Each point is reached from the start by the listed moves, each made 0, 1 or 2 times, or once backwards (-1), plus a little noise. Is the number of moves made odd or even? Then give how often each move was made.

Moves:
(1): [-12 -26   1]
(2): [ -4 -26 -30]
(3): [ 13 -13  14]
Start: [14 -6  2]
Points:
[ -4 -21 -40] => even (0, 1, -1)
[ 19 -71 -42] => odd (0, 2, 1)
[-27 -69 -40] => even (2, 1, -1)
[ 37 -56   0] => odd (0, 1, 2)
[-18 -70 -72] => even (1, 2, -1)

Moves:
(1): [ 13 -11   2  15  11  13  10  -3  -6   7  -2 -16   0]
(2): [  2  13   1   3  12  -4   0 -13  16  -9   0  -7  -9]
(3): [ -2   5   9  -4 -11  -2  -1   7   2  -5   0  -3   1]
(4): [-11  -9   4  14   0  -4 -15  10  -2   3   4  -5   4]
(5): [ 7 17 -1  3  6 11 -1 -3 -1  2 16  9 -8]
(6): [  5 -11 -13   7 -13  10   3 -10   5  17   0  20  -6]
(7): [-11   1 -11   1  10   0   4   8 -12  -4   5   4  -2]
(8): [ 13   7 -21  10  -6   6   3  -1   3   1   8 -17  23]
(9): [-11 -10  10   1  -1   6  15  -2   2  -2  17   5  12]
(10): [ -5   9   0  -6  -9 -19   7 -13  -5  16  -3  -2 -10]
(11): [  5  10   2   8  -4 -16   6   1  -3  -7  -3  16  -4]
Start: [  0  -2  -9  10 -11  -6   9   1  10  -5  -5  -2   8]
Points:
[ 40  53 -95  93  -2  -9  12 -58  17  58  28  -2 -23] => odd (1, 2, -1, 2, 2, 2, 1, 2, -1, 2, 1)
[ 16  42 -43  21  -3   7  48 -26  43 -36  27 -38  44] => even (0, 2, 1, -1, 0, 0, 1, 2, 1, 0, 0)
[-55 -20   9   3  27 -15  24 -10  42 -52  15  28   5] => even (-1, 2, -1, 0, -1, 0, 1, -1, 2, -1, 0)
[ 14  30 -84  65 -22  13  78 -34 -10  29  77  75  28] => even (0, 0, -1, 0, 2, 2, 2, 2, 2, 1, 2)
[ 50  48 -90  81 -17 -33  57 -55   7  32 -13 -13 -18] => even (2, 2, 1, 0, 0, 2, 2, 2, -1, 2, 2)

Moves:
(1): [10 -8  4  3 -3 14 -3 -6 -7  6  1  4  5 -1 -1  0  0 -3 -4  1  3  1  9  2
  0 -4  8]
(2): [ 11 -13   6 -12  -3   6  10  -2  19   1   6   6  -8  -2   5  -1   4   2
  11  10   1  14   7  -4  -3   6   6]
(3): [  1  -2  -5  -1  -3   3 -11   9  -7   8  -5   2   3   0  -4  -3  11  -5
  11   1   1   4  -6  -8   1   0  -9]
(4): [ -3 -17  -1  11   1  -1   7   4  -6   4   6  -2  -2  -5  -8  -2   4   7
  -1 -18  -9   6  -4 -11   4  -5  -4]
(5): [  9  -2   8  -1   6  -5   0  -3   6   2   8  -1  -4   3  -1  10   1  -4
  -3   2   6   9 -10  -3   5   7  -4]
(6): [ -5  -2   7  -4  -9  -6   0   1  -6  -4   0   3   6  -3  -4  -8   6 -10
   4  -4   1   1 -11   9   5  -8  -7]
(7): [  9   4  19 -14   2   1   2   3  -4   8   8   1  -7   4   2   0   6  14
   2 -14  11   0  -6   4   7  -4   9]
(8): [ -3   2   0  -8  -5 -14   6   5  -4   5   2   2   0   2  -5  14  11  -1
  12   4   0   1   3   2  -6   4  -3]
(9): [ 15  -4   4   1   0  -3  -1   8  -5   4  -7  -9  -2   2  13 -12   3   4
   9   3   3  -8   4   4  -7  -8  -9]
(10): [  8  -3  -6   0  -4   0 -19  -1  -9   3   3 -10   0 -12 -16   4  -6   6
   1   3   4   8  -2  11  -3  15 -14]
(11): [  2   5  -7   4   1   3  -5   0   9   7   2   8  -5  -5   0  -2   7   0
 -11   1  14   3   1   4 -12 -10 -11]
(12): [  4   6   3  -8   5   2  -4  -4  -5  -4  -6   1  -2   1  -4   3   2  -4
   5  -8 -10   5  13  -1  -4   0  -3]
(13): [  3  -7  -5   3   6   2   6  -4  -3  16   6   2   0   3   6  -9   1   2
   1  -1 -16   6   2   4  -3   7  -5]
(14): [ -1   3   5  -3   4   2  -4  10   2  -3   2  10   5   3   0   5   0   2
   8  16   5   1 -18  11  -6  -6  -9]
(15): [ 11   9   0  -8   9  -4 -11  13   4  -8   8   3 -10  -4  -7   1  -1  -5
  -5   3   1 -14   7   4   5  -6   5]
(16): [  3  -8   3   4   0   1   3 -10  -4  -4   1  -5  -1  -8  -2  -2  -4  -9
   7 -10  -1  -4 -15   3   0   2  -4]
(17): [  7  -1  -7   9   0   2   7   0   1  10   3  -1  -1   7 -12 -11   2   8
  10   5   5   9  -6   2   3  -7  -4]
(18): [  0   0  -7  -1 -19  11  -2  -9  -2   8   3   7  -6   1 -11  10  -2  -1
   7   2 -10  -3   4 -19  -8   4  -2]
(19): [  1  10   5 -23  -2  -1  -8   7   4   3  18 -12 -10   1  -8   2  -3   3
   7  10   1   6 -15   1  -5  -4  -9]
(20): [ 11   1   8   2   4  21   5   1  12  10   0  -6  -1   4 -14   8  -8   3
  -2 -12  -4  -7   3  -1   7  -2  -2]
(21): [  1  -5   1  -9   1  -1  -1   2   6   4   3   3   6 -11   7   2 -10  -9
   1   0  15  -1 -14   0   9 -11  -2]
(22): [ -2  -5  -8  -1   4  -3  -5  -5  -8  -3 -10   2  -5  18  -8  -1  -5   4
   3 -16  -1  -3  -1  -5  -4 -10  13]
(23): [ -3   6  -4   4  -3   3  -7  -5  -1 -10   0  -4  -6  -2   4   1   5   1
   8   3  -4  -3  -7   4   8   3  -2]
(24): [ 4  3  0  1 -5  1 -4 10 -3  1 -1  4 -3  0  2  6  0 -1 -6  1 -4  3 -1  4
 -7  7  8]
Start: [ 13 -10 -10  -1  -8   0   4   3   7   1  -4   3   6  -4   9  -5  -8   4
  14   0   6   8  -5  -2  -2  -5  -1]
Points:
[ -1 -70 -29  29 -62  -7  25   1 -70  48  16  27  34 -33  18  -2  32 -43
  91  13 -63   2 -44 -32 -10 -12 -58] => odd (2, -1, 1, 2, 0, 1, -1, 2, 1, -1, -1, 0, 2, 1, 0, 1, 0, 2, 0, -1, 1, -1, 1, 0)
[ 86  -8  -4 -13  12 -14 -57  31 -53 -11 -43 -22 -16  11 -12 -22   0  46
  87 -27  73 -33 -39  63 -10 -29  -2] => even (0, 0, 1, -1, -1, -1, 2, 1, 2, 2, 0, 0, -1, 1, 1, 2, 1, -1, -1, 0, 0, 2, 1, 0)
[ 88 -37  25 -87  18  42  36  29   3  63  42  23 -44  53 -31   5 -38  41
  95 -30 -46  12 -19 -11 -44 -61  23] => odd (1, 1, -1, 1, -1, -1, 1, 1, 1, -1, -1, 2, 2, 2, 1, 1, 1, 1, 2, 1, 1, 2, -1, 1)
[ 82  53  21 -72  44  48 -37  37  39  17  24   3 -49  23 -13 -52  26  47
  33  -3   8  10  38  36  12 -42  -6] => odd (0, 1, 1, -1, -1, 0, 2, -1, 0, 0, 1, 2, 1, 0, 2, -1, 1, -1, 1, 1, -1, 0, 1, -1)
[ 26   8 -19  35 -15   3  15  22  39  78   7   0   9  26 -49   5  24  22
  17  -2  55  39 -63   0   6 -30 -73] => even (-1, -1, 1, 0, 2, 1, 0, 1, 0, 0, 2, -1, 0, 0, -1, -1, 2, 0, 0, 2, 0, 0, 0, 0)
[ 12 -41 -21  13 -53 -48  25  16 -60  51  -5   5 -22  76 -25  -7  30  32
  54 -35 -25  38 -28 -71 -53 -45 -17] => even (0, -1, 0, 2, 2, 1, 0, 1, 2, -1, 0, 0, 0, 0, -1, -1, 1, 2, 1, -1, -1, 2, -1, 1)
[ 50 -20   3  -9 -20 -34  -9   8  22  -4   7 -17  -4 -66  61  38   5 -58
  52  34  41  -4 -69  25 -10  10 -70] => odd (0, 0, 0, 0, 2, 0, -1, 2, 2, 0, 1, 0, 0, 0, 0, 2, -1, 0, 0, 0, 2, -1, 2, 1)
[ 42   0 -72  32   1   8 -41  -3 -11  22 -28  29 -22   4   1  16  14   2
  42   0 -16 -17  31 -36 -40 -44 -70] => even (0, -1, 0, 1, 1, -1, -1, 1, 2, 0, 2, 2, 1, 1, 1, -1, 0, 2, -1, 0, 1, 1, 2, -1)

Moves:
(1): [  7   0   3  -5  -2   7   3   8   0   6  -6  -4   7  -2   0   6   1 -13
   2  -9  -3   2   5  -4]
(2): [-12  -5   8  -3  -4   4   8   5  -5   4   6  -1  -6   3   4  -1  -5  -4
   5   1   0   5  -3  -6]
(3): [  1   6   2  -7   0   4   1  -7  -1   0   0  -1   3  -2  -3   2   0   6
 -10   8  -7  -3   5   5]
(4): [-10  -8   2   3 -14  -8   3   7   1  -4  -8 -11  -4  -5   5   5  -5  -1
  -8  -1  16  -6   0   8]
(5): [  3   4  -1  -5   4  -6  -4   5  -2  -7  -2  -1   1  -5   4   0   8   7
   1   0  -3  -6   4 -10]
(6): [15  4 15  5  0 -3 -2  3  0  2 -2  1  6 -5  6  7  3  5  3 -5  1  9 -6  6]
(7): [ -7   7   4   7 -11   5   8  -7   0  -1  -7  -2   5 -12  -3   6   8   0
  -2  -6   3  -3   1   0]
(8): [-15   7  12  -6   5   0   8  -3   0  -5   2   9   2   6   4   2  -4   2
   3  -5  12  -8   9  -2]
(9): [  2   1  -8   3   4 -14   5  -1 -12   7  -8   7   0  -1   7   1  -7  -4
  -7  -8  -3  -5  -5   3]
(10): [  7 -11   7  -1   1 -10   2  -1   7  -3  -5   7   6  -4   1   7   0  -1
  -7 -11  -2  -5  -8  -2]
(11): [  0   4  11   0   0  12   3  -2   2  -6   4  -1   4  -1   5  -5  -6   0
  -3  -2 -10   4  -1  -6]
(12): [-3  6 -4 -8 -1 -2  0  0  7 -1 -8 -3  0 -4 11  3  4  1 -4  0 -2  1  2 -1]
(13): [  7   0  -4  -9   4   0   0   2  -6  -2   5   8  -5 -26   6  -3   0  -1
   3  -9   2  -5   8  19]
(14): [ -3  13  -5  -1 -16  -7   2  -2   4  -7  -6   1   6  -6  -8 -13   2  -3
  -2   7   1   2  -5  -8]
(15): [-1  6  3 10 -4 -2  3  9 16  7 -5  9 -1 -6 -5  2 14  2 -7  2  2  2  5  3]
(16): [ -1  -1   5   5   0   0   4  -3   5   2   5 -17   7  -6 -12  -5   1   4
   3   0   3   3  -2  -4]
(17): [  8  -3  -9  -2  -2  -9  -4  -4  -5  -8  13 -11  15  -3   6   2   4  -5
  -5   2  -3 -11   1   0]
(18): [ -4 -11   4  -7  18   1   6   2  -8 -10  -8  -2   3  -3   2  -4   8   5
 -11  -5  -1   2  -5   9]
(19): [ -1  -8  -2  -4   0  -1   2  -2  -5   8   0 -13 -10   1  -3  -1   7  -6
  -9  -8  15  -9  -5   7]
(20): [ 15  -1  -2  -1   0  -8   1 -10   0  -8  -3 -14  -5  -3   9  -1   6  -9
   5  10 -13   3   3   5]
(21): [-1 -1  1 -2 -2  5  6  0  4  0 -1  4  4  3  4 -2  0  0  5  1 -2 -7  2  2]
(22): [-9 10 -5  4 -2  3  4  0  2 -6 -2 -1 -4 -2 -7  1 -2 -5  9 -1 -5  2 -8 -7]
(23): [ -3   5 -10  -8  -6   0  10   2   0  -4   1  -1  -1   9  -4   3  -3   0
  -3  -4  -4   3   3  -3]
(24): [  6   1  -5   3  -2   8  10 -13  -7   1   5 -12   1  -6  -1   7  -3  -4
  -3  12   7   7  -4  -2]
Start: [ 11  -2 -11 -12  -3  -3 -18  -1  -2 -10  -1  -5   4  -3   0   7  -1  -4
   4  -1  -3   1  -7   6]
Points:
[ -7  21  16  18 -73 -49 -26  31  47 -26 -30  20  22 -19 -19 -12 -28  28
 -11 -21  33  17 -24 -12] => odd (-1, -1, -1, 2, 0, 1, 0, 0, 0, 1, 1, 0, 0, 2, 0, 1, -1, -1, -1, -1, -1, -1, 1, -1)
[ 61 -29  13   1 -26 -94 -12  -8 -39 -22 -12 -11  33 -71  59  95  22 -10
 -33 -76  89 -80   6  46] => odd (0, -1, -1, 2, 2, 2, 2, 2, 1, 2, -1, -1, 1, -1, 0, -1, 2, -1, 1, 0, -1, -1, 0, 1)
[ 27  59 -22  -9 -39   7  -6 -87 -29 -59  19 -65   3 -85 -24 -38  15 -18
  19  41 -39 -10 -18 -33] => even (-1, 0, 1, -1, 2, -1, 2, 0, 0, 0, 2, -1, 1, 2, -1, 1, 0, -1, 1, 2, -1, 1, -1, 1)

Moves:
(1): [ -6  17   7   8   9  -6 -11   0  -6  -8 -14  12  -2  -9 -19   3   5   1
  -7  11  -7 -15  -4   3  -9   7 -12]
(2): [-10   4  -5   3   8  -3   1  -8   2  -5 -13   9   7  -2  -4   5  10  -3
   3   0 -16   2   9   0  -8   2   0]
(3): [ 5  2 -5  3  1 -2 -4  1  5  2 -6  1 -3  1 -6 -1  1  0  2  1 -8 -6  0  5
 -3  7 -3]
(4): [  7   7  -6   0  -6  -3  -9   5   5   3   4   1   5  -7   5   9   1  14
  -4   7   9  -2  -2  -2  -1   6 -19]
(5): [ 8 -4 -1  6 -4  0 -8 10 -2 10  3  6  5 -2  6 -1 -5  5  2  2  9  0 -4 11
 10  2 -1]
(6): [-24  -2  -3  11   6   6 -13  19   5 -11  17  13  -2 -15   9   1  -6   6
  17  13   4  -5   5   9 -13   5  -5]
(7): [  1   0  -8   0  -1  -7   5  -4  -6   4   5  -7   9   1  -6   0  -3  -2
 -11   5   4   2   3   4   9  -3   2]
(8): [ -8   4   6   0   1  -2   6  -9  -3   3   0  -4  -2  10  -5  -4   0   3
  -5  -4  -2  -2  -1   2 -12  -3   4]
(9): [ -4  14 -12   2   0   8 -19   1   4   4   9   0  -2   4  -4  -2  -3  -6
   4   7  -4  10   2   2   6   0   2]
(10): [  5   1  -4   9 -13   5   6  -1   1 -16  -6  15  -6   8   1  -8   2  -4
  13  -4  -6   4  -3 -16   7   8  -9]
(11): [  7  -4  -5   2  -9   1  11   0  -5   6   1   1  -3  -1  -5   8 -10   1
   3  -4   3   5   2  -7   4  -4  -3]
(12): [-4 -1  6  7 -1 -6  3 -6  1  9  3 -5  5  1  2 11 -3  4  8  1  5  0  4  3
  3 -3 11]
(13): [-4  3  3  2  5  2  4  2 -1 -3 -1 -7  0 -1  2  1  1 -4 -3 -9 -1  1  3 -1
 -4  2  6]
(14): [ 11   9   5   9 -11  -7  -5 -17  -7  12 -16   2  -4 -11  -4  -8   5   7
   0   9  -3  -7   1  11   1   0  10]
(15): [ -1  19   0   1   2   6  -4   5  10  -5  -3  18  -8   0  -2   1  11  -3
   1  -2  -1 -18 -12  -2 -15   4   6]
(16): [ 17  -8  -2   0  10   2   3  -4 -14  -1   1 -14  -7  -8   6   9  18 -16
  -3  -5 -12   7  -7   0   4   0   6]
(17): [  4  -8  -1   5   1  -4  -6   0  -3   4   0  -7   8   4   7  -5 -11  -7
  -1   9   2  -6  -1   7   0  -2  -1]
(18): [  7   1   7 -16  11 -21   6   7 -12   6  -8 -10   2   0   5   8   7  -1
  -5  -5  -9   1   9   5   2   6   6]
(19): [ 6 -1  2  1 -1  2  6 -1 -1  1  0  5 12  0 -2  2 -5  1 -8  9 -9 -6  0 -7
  4  0  0]
(20): [-7  1 -8 -2  6 11  3  4 -2 -5  8 -4  0  4  2  3  2 -1  3 -1  4 -1  2  4
  3  8 -3]
(21): [  2   4  -3   1  -7   3  -6  -2  11   7 -21  -8   8   2  -2   0  -6   6
   1  12  -3  -8 -13  20 -19  11   8]
(22): [  5  -4  -1  10  -3  -5   1   4  -3   7  -4   0   0   5  -1   2  -6  14
   4   5   1  -4   2  -7   6 -12   2]
(23): [  7  -3   2  -4   5   5   6   7   8 -11   3  -2  -9  -8  12   1 -15   3
   9  -7  -3  11  -2   1  15  -5  -8]
(24): [-1  4  0 -5  5 -5  4 -6 -2 -5 -2  1  0 -5 -6 -4 -6  6  5 -7 -2  2  1 -4
  1  1 -1]
Start: [ -3 -13 -10   8   7  -3 -13   2   8   4 -15  -4  -6   2  11 -11  -5   1
   7   0   6  10  -3   5  23  -1   7]
Points:
[ 36  11 -26 -25  61 -30  14  27 -55  -5  -4 -20  -5 -48  44  13  12 -21
  -3 -43  -5  28  18  23  69  31  -2] => odd (0, 1, -1, 1, 2, 0, 1, 0, 0, 0, 1, -1, 2, 1, 1, 1, 1, 2, 0, 2, -1, -1, 1, 2)
[  4  38 -37  53  20  -1 -36  36   3  28 -81  21 -18   3 -23  16   7  -5
  12  38 -50 -43 -32  53 -44  17  46] => even (1, 1, 1, -1, 1, 1, 1, 1, 1, 0, 2, -1, 1, 0, 2, 1, 0, 1, 0, 0, 2, 2, 0, -1)
[ 21 -42 -41   5  51  21 -58  61  -2 -21 -17 -28 -38 -44  50  22 -27 -71
  51  -1 -55  84 -10  47  48  15 -18] => odd (1, 1, 0, -1, 1, 1, -1, -1, 2, 0, 2, -1, 0, -1, -1, 2, 1, 1, -1, -1, 1, -1, 2, -1)
[-70  -7 -19  30  53  26  21  51   1   1  10  16  31   6  42  47  14  23
  49 -13 -19  -8  15  17 -44  30  55] => even (-1, 2, -1, 0, 2, 2, -1, 2, 0, 0, 1, 1, 2, -1, 1, 1, -1, 1, 2, 2, 1, 1, -1, 1)
[ 90  35 -28  53 -32  -6 -25   9  30  31 -95  27 -46 -51  18  19  -1  47
  18  25 -28 -22 -39  12   9  -8  -8] => even (0, 1, 1, 2, 0, 0, 0, 0, 0, 0, 2, -1, 1, 2, 2, 1, 0, 0, 0, -1, 1, 2, 2, -1)

Moves:
(1): [  8   5  -5   2   1  -2   7  -3  -4   3  -4  -4  -5   1  -9   1   7   2
   1  -2  13 -10   0  -1  14]
(2): [  6  -6   1  -1 -12  -1   1   5  10   7   3  10 -11  -7  -7  -3   1   4
   2   3  -5  -2  -6   7   6]
(3): [ -6  -4   8   6  -1  -5   8   3   6  -9  -4  -5   1  -4  -9   1  -5   1
  -4  -1   3  -8   9   4 -11]
(4): [ 10   6   4  -4   1  -5  -8 -10  -2  -2  -2   4   4   0   5  -7  -1   0
  -2 -13   1  -6  -6   0  -6]
(5): [  8 -10  -1   0  -5  -4   6   6   4   2   9  -8   1  -1   7   9  -5   2
  -7  -1   2  -6   4  -2  -7]
(6): [  0  -3   5  -4   1  -2   8  -1   0 -15  -5   5  -1   0   1  12  21  10
   3  -5   1  -8  -3   5   5]
(7): [  0   2  -7 -11   2  14   1  -5   7  -2  -5   4  -6  -7   5   0  -5  -9
  -4 -11   9  -2   7   9  -8]
(8): [ -7  -6  -4   4   4  -7 -10  -5   3  11   3   1   1  -8 -11   8   5  -7
 -13  -2   3   4   5  11   5]
(9): [  8  -3   2   3  10   0   6   6  -6  -1 -10  -5  -9  -3   1 -12   5  -3
 -12   7   5  11  -4   6   1]
(10): [  7 -12  -7   7  -5  -1  -4  -1   7  -3  -3   7 -10   6  -3   3  -2  12
  -3  -6   8   9  11  -3   4]
(11): [ 11  -4   8  -4   6   1  -1   2 -11   0   0   2  -7  -9   1   4  -5   0
   5   8  -1  -1   4  -1   3]
(12): [ -4  -1   2  -3   2 -10  -4   5   2   6  -2  -2  -5   5   6   2   4   6
  -1   3  -5  -4   4   6  -4]
(13): [  4  10  -7 -14   2  -2  -7   0   1   9  13   9   2   7  -5   5  -5   1
   4  -2  10   6  -5   7  -4]
(14): [ 6 -3  4 -3  8  5  5 -5  2  3  5 -5  7  3 -1  1 -3  4  4  3 -6 10 -2  5
  5]
(15): [-13   0  -4  -1   7  -8  -5   2 -12   2   8   7  -2  -3   1 -10  -5  -4
   2 -10   4 -10 -10   4  -1]
(16): [ 3  8  4  3  1 -1 -5  7  3 -6  6 -4  1 -2  3  4  2  4  0  3 -5  2  1 -7
 -1]
(17): [ 8  5 -5  1  6 -1 -5 -8 -3 -1 -1 -4  2 -9  5  0 -7  3 -4  5  2 -5  1 -4
  6]
(18): [ 3  1  3  8  2  1 -6  6  3  1 -2 -3  4  7 -4  2 -1 -5  1  1  7 -4  0  1
 -3]
(19): [ -7   4   1   6   1   3 -10  -3  -2   3   7 -18  -5 -15   1  -1   7  11
   5   2   7   6  -5   5  -9]
(20): [  3   2   1 -10   4   0  -2   5  11  -4  -4  -4  15   2  -2  -4   4  -3
   1   0  -1  -1   0   4  -4]
(21): [ -3   2   5   4  -4   4  -3 -13   6   0   7   1  -2   2   2  -4   2   0
   2   2   5  -2  -1   3   2]
(22): [ 0  6 -2  6 -9  1  7  2  2 -4 -2 -3 -7  3 13  3  5 -7  3 -1 -2  0  3  4
  3]
(23): [ -8 -14  -9   1   3 -10   1  -8  10  -6  -7  -2   5  -8   2   0  -1  -9
   3   3   1  -2  -9  -9   2]
(24): [ -3   8  -1 -11  -4  -3  -9  -6 -10  -3  -5  -8  -2  10  -2  -8 -13  -6
   6  -4   2   0  -8  -4  -1]
Start: [-7  0  0  1 -6 -7 -7  6 -2  7  6  2  2  3  2 -5  4 -3  3 -1  2  9 -1 -4
 -7]
Points:
[ -3  31   7   9 -31  -4 -56  12  -6 -37  -7 -30 -63  17  50 -29  -9  26
  -6 -76  62  -6   0  21 -95] => even (-1, 0, 1, 2, 1, 1, 2, -1, 1, 2, -1, 1, 0, -1, 1, 1, 0, 2, 2, -1, 0, 1, -1, 2)
[ 10  -9  -7  25   3 -11 -82  11 -11  46  66 -20 -24 -39 -21  -5 -13  35
  12  18   7  61 -17  35  33] => even (-1, 2, -1, -1, 0, 0, -1, 2, 0, 2, 1, -1, 0, 2, 2, 1, 2, 1, 2, 1, 0, 1, -1, 1)
[ 36 -35 -49  25 -12 -29   7  14  -2 -16 -31  32 -63 -19  -8  -1  48  -2
  11  -8  74 -39 -24  14  77] => odd (2, 2, -1, -1, 0, 2, 0, 0, 1, 2, 1, -1, 0, -1, 2, -1, 2, 2, 0, 1, 0, 2, 1, 0)
